Each row of a before or after table is a point. The points were changed in one or more steps. Then noise was added and the rows were shuffled. The steps act on columns, c1 being the first. What was done? A step turns or swaps two columns, mirrors them in a line or flattens them onto one, adds a multiple of one to another, or multiplies or shifts one. Angles are multiples of 10 degrees, from the lower column toward the higher: turns from -170 to 170, lines from 10 to 170 but not 90. Use the fewest steps. Two steps may share a column if one is a turn and the other turns, adds or multiplies; they go together, in the order done. Otherwise the lowest column goes first.
In the rows, zero is written as 128.

Before (12 x 2)
[[142 117]
 [158 127]
 [142 182]
 [129 111]
 [109 159]
 [124  84]
 [194 162]
 [157  95]
 [174 164]
 [186 109]
 [108 146]
 [152 145]]
After (12 x 2)
[[143 152]
 [159 182]
 [122 115]
 [138 140]
 [135 139]
 [155 174]
 [109  93]
 [119 116]
 [129 134]
 [136 144]
 [157 176]
 [127 127]]
Steps: flatten c1 and c2 onto the line at 60 degrees

Before (13 x 4)
[[128 112 130 130]
 [129 112 119 131]
 [137 176 116 108]
 [122 118 117 108]
 [126 115 114 129]
 [108 121 120 135]
 [137 110 139 118]
 [136 115 115 134]
 [114 169 119 115]
 [137 119 126 134]
 [123 115 138 133]
 [134 114 123 133]
 [139 135 127 133]]
After (13 x 4)
[[141  94 120 144]
 [100 230 113  87]
 [146  84 143  97]
 [123  93 107 131]
 [118  96 145 141]
 [142  95 105 145]
 [129  87 114 138]
 [147 105 125 146]
 [ 86 109 114 147]
 [150 145 127 143]
 [148 248 109  68]
 [128  87 132 132]
 [116 104 111  69]]
Steps: multiply c1 by 2; multiply c2 by 2.5; multiply c3 by 1.6; multiply c4 by 3

Before (13 x 6)
[[122  92 100  95 168 123]
 [171 118 122 166  91 116]
 [111 162 140  70 130 171]
 [ 91 100 124 114 170 169]
 [147  93  95 133 176 130]
 [118 147 165 120 145 159]
 [193 104 174 151  99 129]
 [143 126 157 138  97 125]
 [ 98 107 120  86 152 129]
 [124 138 164  98 133 154]
 [182  92 117 151 105 145]
 [135 161 172 128 131 153]
 [137  79 135 152 135 140]]
After (13 x 6)
[[136 169 172 127 131 129]
 [125 153 164  97 134 113]
 [ 99 114 118  86 152 113]
 [ 93 134 122 115 171  78]
 [111 180 141  70 132 116]
 [192 109 176 152  99 113]
 [170 113 123 167  92 130]
 [142 124 159 137  94 128]
 [135  98 135 152 134  88]
 [120  98 101  94 170 109]
 [116 164 165 121 145 117]
 [146 103  94 133 173 103]
 [183 112 117 152 104  92]]
Steps: mirror c2 and c6 in the line at 20 degrees

Before (10 x 9)
[[156 153 150  93 103 139 145 141 131]
 [143 174 123 124 138 122 106  88 144]
 [194 160  99 152  78 171 182 114 133]
 [108 175 126 127 140 141 116 157 115]
 [110 138 138 158 124 126 161 106 135]
 [ 83 108 101 124 158 135 123 161 149]
 [175 162 147 127 176 177 102 131 121]
 [142 167 129 137 161  91 148 118 135]
 [143 181 130  93 151 150 165 109  97]
 [ 95 139 134 105 161  56  90 117  85]]
After (10 x 9)
[[ 83 108 100 121 159 122 124 159 152]
 [144 167 130 139 158 166 148 119 137]
 [154 151 150  93 103 116 145 141 132]
 [142 174 125 124 140 136 103  88 142]
 [ 94 142 135 103 160 200  91 115  85]
 [141 182 130  94 151 108 165 110  95]
 [112 135 139 155 122 130 163 106 141]
 [194 158  98 153  77  85 181 112 131]
 [105 174 125 128 141 114 117 157 114]
 [172 159 145 130 175  81 103 131 121]]
Steps: multiply c6 by -1

Before (11 x 11)
[[169 122 103 125 121 126 153 126 159 156 167]
 [142 187 114 144  96 119 150 117 138 170 141]
 [130 171 120 204 119 129 130 188  94 125  98]
 [100 161 132 224 108 145 162 148  97 126 111]
 [144 142 125 145 105 115 109 107 146 136 150]
 [145 134 124 110  98 120 138 117 108 168 162]
 [161 159 125 175 162 110 150 133  96 101 137]
 [170 145 131 119  74 127 154 116 139 136 136]
 [120 154 149 213 125  99 155 158 105 145  85]
 [142 141  90 177 127  77 154 145 103  97 141]
 [125 155 135 111 113 117 151 136 149 133 153]]
After (11 x 11)
[[ 91 127  90  91 127  78 153 101 103  94 140]
 [108  58 129 121  96 118 149  98 139 146 140]
 [122 109 134 153  99 120 137 112 107 164 161]
 [ 95 108 139 156  76 128 154 120 141 130 137]
 [108 112 142 123 107 116 108 102 146 129 149]
 [ 90  96 118  51 125 100 156 185 106 134  86]
 [ 94 125 116 151 121 128 154  97 159 156 167]
 [139 103 126 139 112 116 152 147 150 123 153]
 [106  98 116  31 109 145 164 153  96 115 111]
 [ 75 109 124 104 162 110 151 130  98  93 137]
 [ 89  89  77  63 118 128 129 181  94 110  98]]
Steps: turn c1 and c4 by 150 degrees; mirror c2 and c10 in the line at 100 degrees; turn c3 and c8 by 50 degrees; multiply c8 by 1.6
